Rows are points. The last column is the point's height on a tilted bowl or saddle (a function of degree 2), plus a little noise. Along how many of its main directions does it bend up, bend down or stay straight?

Points (10 x 3)
[[-18 -55 -77]
 [-41  -6 -22]
 [-29   7  -7]
 [-48  53 -16]
 [-37  14  -8]
 [ 29  23 -20]
 [-30  36  -3]
 [-15  16  -1]
 [ -8 -17 -21]
 [  6 -30 -38]]
Directions: 0 up, 2 down, 0 straight

Points (16 x 4)
[[ 62 -51 -40 -95]
 [-12 -24   8  -6]
 [ 28  11  15 -19]
 [ 23  60 -31   7]
 [ 40  17   4 -19]
 [ 30  75 -13  15]
 [-25  -9 -13   8]
 [  1   5  -6   4]
 [ 12 -25  -2 -16]
 [-10 -24 -11   0]
 [-64 -55   6 -10]
 [-24  37  22   6]
 [ -3  26   7  10]
 [ 24  -2 -34 -18]
 [ 21 -40   8 -36]
 [ 25  49   7   7]]
Directions: 0 up, 2 down, 1 straight

Points (25 x 5)
[[-62  49 -24  37 -22]
 [-28 -13 -15 -13  15]
 [ 48  65 -43  15   2]
 [ -3 -32  16 -22  22]
 [-53 -15  16  -1  31]
 [ 25  10   3 -13   3]
 [ 49  -1  29  34  23]
 [ -7  18  -5  10   8]
 [-16 -39  71  26  56]
 [-11 -15 -10 -40  32]
 [-25   9 -10 -10  12]
 [ 31 -15  52 -38  -7]
 [ -6 -57  -2   7  28]
 [ 30 -45 -37  26  56]
 [  3   3  -9  27  18]
 [-16  -8 -34  42  15]
 [ 20 -34 -52  39  58]
 [ 51  82 -33 -30 -13]
 [ -6  -1 -19 -38  26]
 [-32 -20  17 -44  50]
 [-40 -14   3 -30  36]
 [-17 -19   6 -18  23]
 [-24  25 -18 -21  11]
 [-12 -35  16 -52  46]
 [  6  -7  25  -7  14]]
Directions: 2 up, 1 down, 1 straight

Points (61 x 9)
[[ 29 -49 -42 -11 -24 -50  41 -47 -39]
 [ 17  10  23  31  -7 -41 -24  -8 -30]
 [ -3  18 -55  15  38 -13  31  13  -4]
 [-61 -26  12  44 -38  38   5  31  50]
 [-23 -54  58 -24  -9   6 -10  10  20]
 [  8   8 -24  18  13  43  15  11   9]
 [-19  39  28   1   1 -14  20  57  50]
 [ 26   7  37  11  38  13  -1 -13 -53]
 [-45 -21  -7  31  -7 -16 -29 -57  -1]
 [-11 -14  26  -6  13 -59   3 -24 -19]
 [ 23 -40  -3 -20 -37  20  32  16   1]
 [-40  -2 -27   5  15  28  67 -27   2]
 [-14   7   1 -19 -21  49  54  46  80]
 [-20 -13 -24 -14  44  57 -17 -44   0]
 [ 15  10  26 -30  20  37  -6  27 -22]
 [ -4 -58   3  22  10   6  17  32  27]
 [ 45   7 -18   5 -20   8  12 -24 -16]
 [ 13 -36 -27 -35  21 -35 -54  17  11]
 [ 10  15 -19  21 -37  29  21  32  55]
 [ 25   0 -46  -1   8 -19  23 -34 -28]
 [ 34 -35   2 -46  48  16 -17  -1 -66]
 [ -3  35  52  -6  15  51   1  22  -3]
 [ 33  43 -14  -4  54 -21   4   8 -54]
 [ 46  63  -6   3  10 -95 -30  19  -8]
 [-20  20 -69  -5 -24  20  68  37  72]
 [ -5 -10 -20  40  19 -21  14  -3 -14]
 [ 16 -17  11  -4  -4  -4  -7 -24 -23]
 [-25  30  16  14  22 -22  17 -30 -30]
 [  7 -43 -18  26 -16 -38 -26   1   5]
 [  6 -10  51  34 -34  -9  18  27  24]
 [ -8 -10   0  -7  42  -1  18  17  -5]
 [-52  41 -14   5  53  15  -5   0   3]
 [-38 -20 -37   6  23  19   6  -3  22]
 [  6   1  38   1  17 -48   2  22 -33]
 [-28  -4  26  19  35 -44  17 -28 -28]
 [ 70   7  -5   4  -3 -13  72  28 -18]
 [-12  21  60   0 -37 -20   4   4 -18]
 [-15  66  13 -26   1   6  34 -23 -13]
 [ 26 -13  46  35  -6  44 -31 -11  -3]
 [ -2  14   6   0  30 -14   1  15 -14]
 [ 19 -23   2  -7 -16  39  25  -5  -5]
 [  6  54  -2  21 -18  55  28 -19  24]
 [-13  30  -1  11  26  21   2 -31 -20]
 [ -5 -11  78 -74  21  11  35  47  -1]
 [-32  42  25   1   8   7  26  -9  -5]
 [ 35 -21   7 -24  -9 -41 -17  19 -25]
 [ -9 -16   7   3  24  13  -6   8  -2]
 [  0 -39 -12 -40  -7 -12  -1  31  19]
 [-33 -11 -29  24   7  48  -6 -50   2]
 [ 14   7 -48  18  20  46  51   9  -8]
 [ 10  27 -16 -11  14  17  -6 -54 -18]
 [ 12  25  22 -65  -7  37  11 -24 -49]
 [ 17 -15 -28 -29 -30   2  15 -10 -15]
 [ 23  37  -3 -59  13 -14 -61  25 -21]
 [  0  44 -36  10 -14 -12 -22 -21  24]
 [ 40  -1  44   9 -10 -28  25   3 -30]
 [-31  36  -2   5  22  20  14  57  62]
 [-35  -2  -8 -11 -43   0 -53  -2   8]
 [ 26  40  38 -13 -25 -34   2 -13 -41]
 [-15  35 -11  -5 -40   2  18  16  38]
 [-13   9 -34  25  -1 -49  30 -18  -6]]
Directions: 3 up, 3 down, 2 straight

Points (76 x 9)
[[-16 -44 -25   0  48  -1  -2   2  35]
 [-20   1  17 -55  -6 -60 -30  54 -71]
 [ 39   1 -25  11 -55  47 -18  10 -25]
 [ -1  18 -21  -2  18  10 -10  -2  -1]
 [ 14  26   9  13  23   8   7  46  -4]
 [  2 -39 -31  -1 -19 -25  -3 -39  11]
 [  1  25 -31   9 -48   3   3  -2 -11]
 [ 34  49  29  27 -42 -22 -10  50 -57]
 [  1  30 -42 -52  54  -8  27  20   7]
 [ -3   8 -44  20 -21   6  21  22   8]
 [ 37  31 -20 -11   1 -39  72  68 -52]
 [ 20  39   8 -19 -56  22  28 -26  -9]
 [ 54  -7 -35 -65  -2   6 -10   4  -3]
 [ 11  17  29 -15  27  -1 -13  27 -25]
 [-28   7   3  13  74  46  48 -13 -10]
 [  3  27 -10  -4  47  47  21  14   1]
 [ -4  -3  20   8  39  53  34  40  25]
 [ 55 -31  -2  73 -19  25 -20  26  25]
 [ -5  -8  25 -38 -33  23 -39 -45 -65]
 [-21  -9  55  13  28  -9 -41 -22 -43]
 [ -7  -2  -6  48 -24  11 -27 -35 -17]
 [-42  72   3  10 -15  -3 -34  24 -37]
 [ 19 -28  30  13 -59 -11 -26 -25 -43]
 [-36  -1 -19 -39 -10 -63  78  19 -13]
 [ 38 -23  20  45 -11  30  13  -8   2]
 [ -2  22  19  42  15  16  53  -4 -21]
 [-23  15  -5  -8  31   4  -7  37   8]
 [ 35  10 -25 -34 -28 -54 -28 -31   7]
 [ 23 -33  33  38  12  39   2 -28 -26]
 [  3 -10 -29  33 -28  10 -59 -33 -38]
 [  0 -18 -12 -34  11 -29   3  19  -6]
 [ 40  39  13 -45   0 -34  -2 -10 -27]
 [ -9  27 -25  -4  11  -5   1  37  -3]
 [ -3   8 -39 -10 -32 -46  15 -30  11]
 [-35  66 -46  -1 -27  41  30 -61 -47]
 [  8   9 -37 -84 -43 -33  48  56   8]
 [ 10 -32  44  16 -24 -19  24 -79 -56]
 [  1  -3 -19   9  25  37 -14 -13  -6]
 [  9  34 -67 -26  29  22  42  14   6]
 [ 31   0  11 -34  56 -20 -22  24 -21]
 [-29  11 -21   6 -17 -28 -14 -30  -2]
 [-37  30 -39  49  22  26   8 -25   9]
 [-13 -66  -9  12   5   7  -3   1   1]
 [ -3  -7  -8  54  13  35 -12  52  27]
 [  8 -55 -12 -42  16  25 -12 -12 -38]
 [ 17  51   0  36  23 -29 -19  12 -33]
 [ 50 -27  24  27   0 -26  11 -39 -14]
 [ 28   5   5 -28  31 -76  23 -18 -45]
 [ 67  12 -10 -47  13  -3 -29  18  -9]
 [  2  -3 -17  21 -10 -25  20 -64  -1]
 [-51 -47 -44 -23  -2  -2 -23  28   7]
 [-31   0 -31  -1 -67  14  12  45 -10]
 [ -8  54  23 -25   2   3 -44  -3 -35]
 [ 23 -50  30 -55   4  30  67  19 -45]
 [  9  17 -14  -6  53  66 -17  -2 -16]
 [ 35   4  -5 -33   5  36  19 -47 -48]
 [ 50  27 -21   2 -18 -57 -10  -8  -9]
 [-20  21 -18 -12  30 -28   1   4   1]
 [  6 -10  -9 -34 -62 -20 -34  12 -47]
 [ 67  15 -65  37  -5  44 -23  17  24]
 [-25 -18   6  10   4 -27  31 -28  -9]
 [-28  52  55  -5   0   1  15 -25 -39]
 [ 14 -35 -52  23   0 -22  21  32  32]
 [-25   6 -31  -8  -5  43  27  -6  -2]
 [-30 -35   7 -10  10   6 -40   2 -27]
 [-15   6  23   7 -41 -27  -9 -37 -25]
 [-20   2   9  -8 -33  -4 -16  20 -25]
 [ -4 -54 -64  -8   5  41 -10 -15 -13]
 [ 16  26  43  39 -51 -12   6  -6 -28]
 [ -6 -60  23 -14   4  27   2  -6 -39]
 [  9  39  -3  28  -5 -68 -13  36 -85]
 [ 57  19  20  85   5 -41  -8  81 -65]
 [ 59  64  -7  14 -21 -26  13  -6 -19]
 [-48 -18  -1 -24  -1   7  -2 -22  -2]
 [-29 -39  -4 -32 -40  13   9   8 -12]
 [ 26  23  14  32 -32  -9  -7   8 -21]]
Directions: 3 up, 3 down, 2 straight

Points (68 x 9)
[[-56  16  -2 -18 -11 -18  -2 -29 -17]
 [ 17  95  17 -36  -8  18  -1   1  14]
 [-53  44  46 -43  11  29 -18  -9 -13]
 [  2 -22 -15   6 -16  -1  11  35  11]
 [-16   9   2  21  -5  24  16 -29   1]
 [  4 -40  19 -17  56  56 -31 -21 -73]
 [-21  13   4 -20 -43   4 -20   0  10]
 [ -2 -22  -5  31  49  -2  -4 -20   0]
 [-27 -11  -8  29  39  28  39   5 -13]
 [  7  -4   5  -6  60  37   3 -23 -50]
 [ 37  -9  -1  30 -14 -10 -14 -15  29]
 [ 17  -6 -14 -43  12  66  20  40  -4]
 [-18  14  15  18   8  21  13   7  10]
 [  2 -15  -2  17  33   7 -49  27  25]
 [-12   7 -24 -35 -16 -22 -15 -61  13]
 [-12  27 -44 -20   5  21  36  20  10]
 [  1 -55 -12 -48  -5 -10  12  -1  23]
 [ -4  61  15 -46  26 -21 -38   3   2]
 [ 49  25  -1 -14  36 -10  14  11  -1]
 [ -2 -22 -34  16 -24  11 -36  16  31]
 [ -5 -34   5  -9   6  36  -4 -48 -29]
 [  5  60  19 -27  41  -6 -23  30   3]
 [  7 -35   3  -5 -10  29 -59   4  18]
 [ 37  41  15 -17  -9  32 -59  25   7]
 [ 16   2 -23 -25  -9  -7  66 -75  13]
 [-34   5   0 -50  36 -37  11  19   0]
 [-51  -7 -23 -31 -51  63 -19  38  58]
 [  1  -4  13  26   9  27 -10 -37  -8]
 [ 20  78 -35  35 -18 -14 -12 -43  36]
 [ 35 -43  23 -42  12  20 -13 -25  -6]
 [-33  64  -2  -8  -6   6   5  12  16]
 [-45 -20 -26 -38 -56  49  83  10  23]
 [ 35  50 -53   3 -63   9  22   9  59]
 [-16  43   2 -35 -14 -65 -22  -2   3]
 [ -5   4  10   6 -24  31  -4 -27   8]
 [-10   5  18 -30   6 -10  54  -7  -1]
 [-11 -17   2 -27  23   6 -25  64  13]
 [ 25 -31  21 -42  29 -57  48  69  -5]
 [ 31  18  19 -62  50   0 -18 -19 -28]
 [-35  19 -19   9  33  21 -24 -12  -2]
 [ 51  13  33  25  77 -20  18  -1  31]
 [-31 -47 -11  11 -21 -12  13  19  -7]
 [ -6  52 -48   9  48   5 -26 -12  21]
 [ 42  18  40  42  22   9  -4   9  27]
 [ 29  -6 -23  21   3 -20 -25  25  31]
 [ 32   1  49 -10 -26   2 -51 -37  29]
 [-10  26  -6 -43  32   6 -44   6   6]
 [-20 -31 -41 -30 -50  73  14  63  85]
 [-12  22   8  29  -9 -36   6 -21  22]
 [  0 -38  21 -22   2  13   2  22  -3]
 [-38  -7   9  12 -39   2 -13  22   0]
 [-56 -13  -3  19  10  -9  17  16 -12]
 [-38   4   7  11  -6 -28  -1 -11  -1]
 [ -8 -33  56  32 -45 -20  -2  -5  35]
 [ 36  14  -5  19 -45  73  13  55  76]
 [-22  40 -26   0   0 -25  -4 -26   3]
 [ 26  -1  39  14 -40  42   5 -10  36]
 [ 48   1   0  30 -18 -31  52 -21  50]
 [ -5  16 -59 -19   1  21  36 -48 -20]
 [ 65   7 -38  37  20 -25 -24 -16  38]
 [  5  -2  38  45  41 -16 -22   7  43]
 [  5 -16  16 -24  29  13 -18   7 -11]
 [ -6 -12   5 -60 -38  34  -1   8  20]
 [-22  20 -69  36  10   7  -3   5  20]
 [-15   4  -3 -17 -39  49  27   0  24]
 [-24  -8  23 -56  35  71 -14 -20 -69]
 [-35   3   2  14  74 -38 -12  -5  42]
 [ -6 -22  70  40  -3 -19 -23 -40  57]]
Directions: 3 up, 2 down, 3 straight
